Every row gives one point. Each copy is the shape, with its points in the same order, stretched, turned, moved and blurred by noise. Say if it was mirrored as well.
In the rows, zero is written as 128.

Shape (6 x 2):
[[ 69 141]
 [105 125]
 [131  90]
 [115  75]
 [146 160]
 [150 130]]
Copy 1 (6 x 2):
[[ 99  70]
 [106 108]
 [ 91 150]
 [ 73 147]
 [155 120]
 [135 142]]
Copy 1 is: mirrored
Copy 2 (6 x 2):
[[ 83 165]
 [109 140]
 [121  90]
 [101  80]
 [161 159]
 [154 131]]
Copy 2 is: only turned
Copy 3 (6 x 2):
[[101 104]
 [119 135]
 [119 166]
 [107 176]
 [159 128]
 [144 151]]
Copy 3 is: mirrored
Copy 4 (6 x 2):
[[173 137]
 [143 131]
 [116 103]
 [129  90]
 [112 163]
 [104 140]]
Copy 4 is: mirrored

Shape (10 x 4):
[[108 129 123 167]
 [125 138 140 168]
 [110 136 143  60]
 [145 127  74 162]
 [188 132 107 108]
 [ 90 110 130 178]
 [133 142 134 154]
 [102 123 153 155]
 [101 130 145 148]
 [116  96 130 154]]
Copy 1 (10 x 4):
[[119 102 127 149]
 [128 110 141 162]
 [188 179 103 115]
 [ 80 132 139 106]
 [120 180 165 100]
 [128  72 130 152]
 [126 126 140 155]
 [153  95 130 165]
 [150 108 122 160]
 [139  85 147 132]]
Copy 1 is: mirrored
Copy 2 (10 x 4):
[[ 72 118 104 157]
 [ 67 117 105 133]
 [198 166 115 113]
 [ 89  63 100 171]
 [145  70 125 106]
 [ 61 141 116 171]
 [ 84 110 105 128]
 [ 82 152 118 137]
 [ 92 146 109 141]
 [ 89 134 136 154]]
Copy 2 is: mirrored
Copy 3 (10 x 4):
[[101 120 103 115]
 [ 99 116 114 132]
 [159 141 162  91]
 [118 155  66 120]
 [167 164  99 150]
 [ 98  99  95 101]
 [114 135 115 135]
 [107 108 123 119]
 [112 119 123 113]
 [126 102  94 123]]
Copy 3 is: only turned

Shape (10 x 6):
[[136 115 109 126 116  81]
 [136 151 105 159 128 102]
 [126 118 101  41  99 135]
 [ 73 177 133 145  72 124]
 [134 127 109 156 109 142]
 [126 122 100 164 117 139]
 [136 120 140 155 122 111]
 [132 121 116  98 127 137]
 [ 97 121 105 104 126 141]
 [103 136 119 165  93 104]]
Copy 1 (10 x 6):
[[137 139 117 111 159 170]
 [124 149 172 128 162 134]
 [ 73  91  13  75 131 120]
 [ 87  57 172 139 173 142]
 [ 89 135 137 162 144 144]
 [ 94 141 142 173 158 141]
 [142 136 147 149 127 164]
 [105 122  79 120 125 118]
 [ 98 104  86 140 155 106]
 [114 109 165 156 174 171]]
Copy 1 is: mirrored
Copy 2 (10 x 6):
[[106 157 152 108 145  90]
 [114 162 180 147 146 126]
 [117 112 101  37 139 114]
 [103 141 141 172 185 165]
 [ 99 110 148 148 121 127]
 [ 93 106 164 155 126 123]
 [120 132 135 154 126 108]
 [126 109 124  98 127 115]
 [120  91 134 116 146 121]
 [ 91 140 158 165 158 123]]
Copy 2 is: mirrored

Shape (13 x 9):
[[131 120 122 107 152 120 120 131 123]
 [142 135 134 141 118 134 122  94 150]
 [132 126 119 123 153 124 170 128 121]
 [143 140 128 107 142 147 122 126 123]
 [141 125 132 125 139  63 137 101 114]
 [100 130 140 125 129 118 124 118 128]
 [124 134 134 131 149 140 114 117 116]
 [133 125 120 150 148 135 130 109 113]
 [ 44 126  69 131 143 147 118 113 122]
 [141 133 131 142 114 117 115 115 114]
 [130 131 122 138  84 113 111 129 133]
 [119 128 130 149 145 134 116 124 158]
 [129 103 127 121 111 141 119 122 121]]
Copy 1 (13 x 9):
[[138 140 132 131 165 134 120 130 130]
 [166 120 109 140 115 134 129 108 118]
 [117 102 150 143 166 122 136 122 138]
 [156 137 144 134 138 145 135 142 126]
 [106 136 121 168 176 165  98  67 107]
 [141 124 122 136 136 132  88 120 138]
 [160 121 120 132 142 154 113 144 135]
 [143 103 112 128 152 154 126 128 139]
 [135 116  96  98 141 114  99 125 249]
 [131 132 122 132 127 162 117 111 105]
 [116 147 121 120 102 133 124 103 104]
 [160 112  97 136 135 103 131 141 131]
 [149 129 127  97 132 137 112 126 120]]
Copy 1 is: only turned
Copy 2 (13 x 9):
[[102 121 140 122 134 123 106 134 125]
 [126 136 118 137 100 148 104 124 144]
 [128 116 111 148 137  92 128 121 122]
 [112 141 132 111 121 118  92 139 146]
 [112  91 139 147 118 141 135 150 133]
 [137 136 136 134 122 130 123 145 109]
 [125 128 138 116 112 119 105 133 118]
 [121 115 126 127 107 116 124 117 118]
 [114 149  95 141 102 105 139 138  36]
 [113 132 150 114 103 143 135 135 138]
 [102 154 156 117 107 161 148 134 136]
 [121 133 132 150 110 132  96 114 116]
 [114 136 138 102 141 143 137 115 127]]
Copy 2 is: mirrored

Shape (15 x 12):
[[151 116 152 157 140 114  86 160 124  99 110 156]
 [117 131 129  93 114 161 141 104  87 121 150 161]
 [155 144 152 190 135 113 102 153  96 139 102 120]
 [ 68 130 133 136  92 140 117  89 121 100 132 141]
 [ 55 108 131  90 118 137 118 106 108 138 159 118]
 [141 120 118 148 130 108 119 142  74 104  72 148]
 [134 128 108 134 125 138  99 161 122 126  89 149]
 [148 126  78 172 155 138 123 106 126 120 140 116]
 [100 155 122  81 127 135 137 114 119  95 146 116]
 [153 105  97 145  88 150 161  87 145 128 113  99]
 [ 71 136 122  95 129 162 172 134 109  99 149 133]
 [154  96  79 170  94 127 147 128 131 111 152 108]
 [142 158 108 152 123  98 122 150 113 133 119 157]
 [135 134 125 174 146 140 109 163 120 129 105 154]
 [103 166 103 108 115 175 108 135  73 111 166 112]]
Copy 1 (15 x 12):
[[143 177 127 121 128 143 152  98 122 153 148  90]
 [ 98 108 147 172 105 139  88 131  93 107 144 161]
 [179 140 109 131 112 117 147  82 104 171 140 110]
 [108  97 171 148 137 170 153 126 107 114 177 185]
 [ 73  90 156 149 138 173 121 130 151 129 128 193]
 [169 143 149 149  89 151 106  88 127 157 167  95]
 [151 160 139  99 115 138 127  92 129 124 164 139]
 [149  80 157  95 117 127 142 121 118 120 118  92]
 [100 109 155 156 114 148 116 170 150 131 150 164]
 [184  92 186 133 157 115  97 139  98  97 120 123]
 [ 85 111 176 169  79 147 113 145 142 128 107 191]
 [161 105 199 142 140  76 125 100 122 109 105  80]
 [159 147 114 140 104  95 151  84 119  95 165 105]
 [153 157 126 107 100 129 150  78 104 134 141 125]
 [ 79  72 172 141  82 114 112 113 124 163 149 195]]
Copy 1 is: mirrored
Copy 2 (15 x 12):
[[107 147 169 139  91 165 138 158 111 177 162 145]
 [129  93 111 134 158 105 137 149  64 112 152 115]
 [ 62 159 143 136 109 147 102 156 111 170 147 131]
 [155 118 144 135  97 108 129 154  75 110 154  86]
 [179 147 128  98 131 106 155 176 103 108 134 105]
 [ 97 165 127 182  99 141 119 164  72 135 133 149]
 [111 153 148 153  96 180 149 146 107 127 142 128]
 [106 127 192 172 159 133  90 123 123 112 150 124]
 [165 124 122 114 124 106 136  90 107 106 150 116]
 [133 102 151 172 151 143  90 115 135  98  83 108]
 [163 127 101 158 155  96 157 107 112 113 154 106]
 [110 104 171 191 138 119 112 137 157 106 103 136]
 [ 78 140 158 143 106 122 136 134  88 123 133 132]
 [ 83 158 160 161 109 158 132 140 107 153 172 113]
 [108  97  89 124 143 113 131 133 101  84 187 111]]
Copy 2 is: only turned
Copy 3 (15 x 12):
[[134 118 146 173 145 174 175 103 105  83 146 161]
 [150 118  81 104 127 122 120 175 104 131 120 137]
 [170  79 131 178 115 166 161  84 180 111 145 150]
 [144 153 104 140 152  99 166 156 105 142 141 199]
 [129 170  52  80 163  83 105 162 140  99 165 163]
 [155  93 116 175  92 161 125 115 107 103 112 184]
 [131 139 107 188 131 149 121  99  93 115 158 140]
 [171 136 128 165 123 182 117 143 145 149 112 146]
 [166 163 109 110 100  81 104 170 111 113 143 140]
 [163 156 143 120 120 109 148 109 129 189  87 133]
 [186 190  64 122  83  78 108 178  99 124 151 158]
 [157 156 146 112 111 169 138 128 121 190 122 147]
 [117 101 120 173  86 161 130 132 125 136 131 136]
 [152 129 103 205 120 171 154  96 123 113 152 145]
 [190 133  70 122 130 121  80 185 117 171 196 140]]
Copy 3 is: only turned
Copy 4 (15 x 12):
[[134 108 127  97 171 117 143  90 125  96 105 168]
 [161 135 109 128 120 172 118  73 126 152 152  79]
 [139  65 157 122 164  94  91 116  87 102 130 190]
 [133 153 139 125 137 113  61  95 146 136 115  89]
 [129 140 108 168 148 160  86 121 125 167 105  87]
 [119 125  96 111 139 123 102  74 112 137 135 179]
 [100 121 117 111 105 133 137 103 105  79 111 144]
 [112 128 161 165 121 109 129 125 126 129 165 137]
 [132 132  79 129 123 122 104 124 157 142 167  66]
 [114 129 142 131  57  82 124 132 128 156 146 118]
 [122 151 118 101 135 167  78 105 167 160 153  55]
 [ 90 117 165 142 105  73 130 102 132 169 135 123]
 [114  95 122 138 112  98 106  80 127  99 136 154]
 [115 112 156 102 139 141 113 103 109  81 117 158]
 [132 114 127 139 151 136  98 102  95 120 169  48]]
Copy 4 is: only turned

Shape (15 x 12):
[[138 157 118  92 124 131  94 120  45  95 135 153]
 [130 176 137 134 138 146 172 107  44  97 143 113]
 [118 170 145 143 138 138 106 121 163 108  99 146]
 [126 108 117 138 137 118  97 107 152 134 147 146]
 [154 117 130 157 116 125  98 127 135  41 127 148]
 [114 118 121  37 138 153 106 119 154 111  95 142]
 [144 141 127 148 139 118 144 132 144 138  93 149]
 [123 104 115 161  55 138  98 114 154 111 115 151]
 [129 111 123 151 144 157 107 163 112 124 138 148]
 [134 121 177 154 129 123 126 110 145 132  83 133]
 [167 116 128  80 101 151 105 138 170 131 120 131]
 [125 126 113 156 140 116 135 121 157 108 121 123]
 [134 114 144 156 117 123 100 108 163  95 155 149]
 [155 129 114 144 140 150 101 106 132 115 115 109]
 [161 102 124 118 143 121 100 233 161 134 115  36]]
Copy 1 (15 x 12):
[[153 116 129 208 182  85 109 130  78  90 111 127]
 [183 174  80 206 184 121 140 144 106  47 122  96]
 [ 93  94 113 160 103 137 102 135 163 118 128 149]
 [102 125 123 102 108 115 113 102 141 157 129 131]
 [ 90 115  83 160 112 114 129  91 106 116  74 170]
 [140  71 137 109 103 140  44 119 110 142  93 153]
 [135 140 142 139 134 181 126 118 145 130 135 151]
 [ 78 113 123 102 150 123 107  65 164 102  85 147]
 [ 96 123 132 152 142 160 122 113 127 140 110  93]
 [145 107 104 133 148 155 120  96 174 151 124 151]
 [131  77 164  91 110 145  94 107 130 140  60 139]
 [108 151 100 114 112 154 122 124 137 133 120 149]
 [ 86 109  88 115  98 101 131  87 143 131 109 139]
 [135 139 128 140 121 135 102 123 149 143  86 135]
 [109 102 141  78 156 205 132 205 107 209  41 126]]
Copy 1 is: only turned
Copy 2 (15 x 12):
[[159 101 116  70 157 151 125 164 110  56 114 151]
 [195 102 116  68 157 140 127 161 109 141 111 185]
 [ 86 106  82 116 125 128  96 158 131 160 111 142]
 [113 140 123 126 119 136 120 129 148 121 149  98]
 [139 125 104 127  94 124  98 163 186 119  96 162]
 [ 87 154 126 150 145 110 161 203  67 104 101 109]
 [112 126  95 116 136 114 135 121 136 150 150 161]
 [ 86 164 131 120  87 146 103 146 153 124 116 154]
 [122  94 110  98  98 146 166 147 154 120 131 118]
 [ 92 122 127 102 112  81 119 129 141 173 112 149]
 [ 83 173 111 134 143 128 171 144 133 108  93 116]
 [126 134 111 149 113 123 118 133 136 157 134 149]
 [124 144 106 111 100 132  97 142 174 136 117 110]
 [ 96 121 139 143 144 135 132 143 164 143 114 148]
 [103  94 109 174  94 121 221  77 116 134  46 140]]
Copy 2 is: only turned

Shape (17 x 12):
[[158 110 117 128 125 141 104 130 117 111 126 120]
 [ 75 119 171 134 116 101 158 111 120 138 152 151]
 [149 125 128 103 126 154 122 118 103 105 153 150]
 [138 127 107 129 159 112 107 144 106 106 194 138]
 [131 160 101 126 137 121 110 170 216 134 175 170]
 [156 126 116 129 117 150 105 140 117 171 137 155]
 [107 121 116 106 115  98 100 111 109 118 132 111]
 [157 107 108 134 194 155 172 133  94 146 139 145]
 [122 107 141  89 139 131 106 159 100 104 125 134]
 [120 125 124  83 130 151 168 113 114 121 115 126]
 [150 113 106 136 113 128 114 139 120 133 150 116]
 [120 153 163 136 144 102 198 120  95 108 103 155]
 [128 113 184 113 107 105 178 135  94 123 135 161]
 [ 51 146 102 124 115 117 115 138  94 110 130 154]
 [111 115 114 129 169 214 122 114 151 151 111 163]
 [108 113  98 113 117 198 124 124 127 106 118  67]
 [ 87 219 130 128 143 112 131 145 126 130 114  83]]
Copy 1 (17 x 12):
[[112 130 151 130 147 157  84 117 107 162 126 124]
 [144 140 101 106 159 115 204 165 123 130 118 151]
 [141 158 145 125 136 166 125 113  98 150 141 113]
 [150 176 145  96 139 173  76 150  80 136  77 142]
 [217  91 161 105 105 150 131 150 132 116  82 135]
 [135 102 166 135 112 126 125 120  61 168 143 112]
 [113 153 120  61 155 161 104 144 114 149 144 145]
 [139 140 133 187  73 154 115 138  86 174 106  85]
 [115 172 168  92 112 149 112 129 137 152 130 140]
 [123 139 131 139 112 174 158 131 147 153 169 102]
 [117 128 155 134 155 161  87 139  89 158 117 140]
 [ 96 133  75 176  98 125 165 125 147 104 129 109]
 [102 146 112 160 135 138 201 125 118 124 118 144]
 [125 171 123  67 116 102 128 155 119 138 175 180]
 [194 111 159 130  80  96 154 139 121 188 161  80]
 [126 141 178 131 163 166  69 158 159 159 177 111]
 [116 113 142  89 108 131  62 169 166  65 150  94]]
Copy 1 is: only turned
Copy 2 (17 x 12):
[[125  98 139 151 124 133 132 131 157 154 134 137]
 [120 159  50 131 120 154 120 182  94 101 122 109]
 [131 100 136 160 158 168 117 133 157 139 112 116]
 [ 87 122 139 126 174 142 120 134 150 133 104 172]
 [144 107 142  53 148 157 100  93  99 127 130 179]
 [137 101 146 168 130 124 111 112 111 123 153 123]
 [ 96 138 105 146 113 113  98 142 151 154 100 137]
 [121 136 178 142 157 154 134 172 138  89 180 108]
 [130 140 153 146 137 131 143 157 148 166  97 120]
 [141 138 139 146 116 180 107 167 145 110 125  97]
 [103  96 134 152 122 138 114 133 141 128 137 166]
 [131 135  84 118  97 140 167 193 153  73 112  73]
 [114 116  88 159 112 166 152 196 116 110 106  89]
 [171 159  85 131 152  94 106 161 156 123 100 138]
 [206 166 150 137 180 157 108 119 113 120 203  91]
 [162 146 139 161 119 175 108 134 174 137 151 180]
 [139 188 103 110  71 112 135 115 161  74  80 143]]
Copy 2 is: only turned
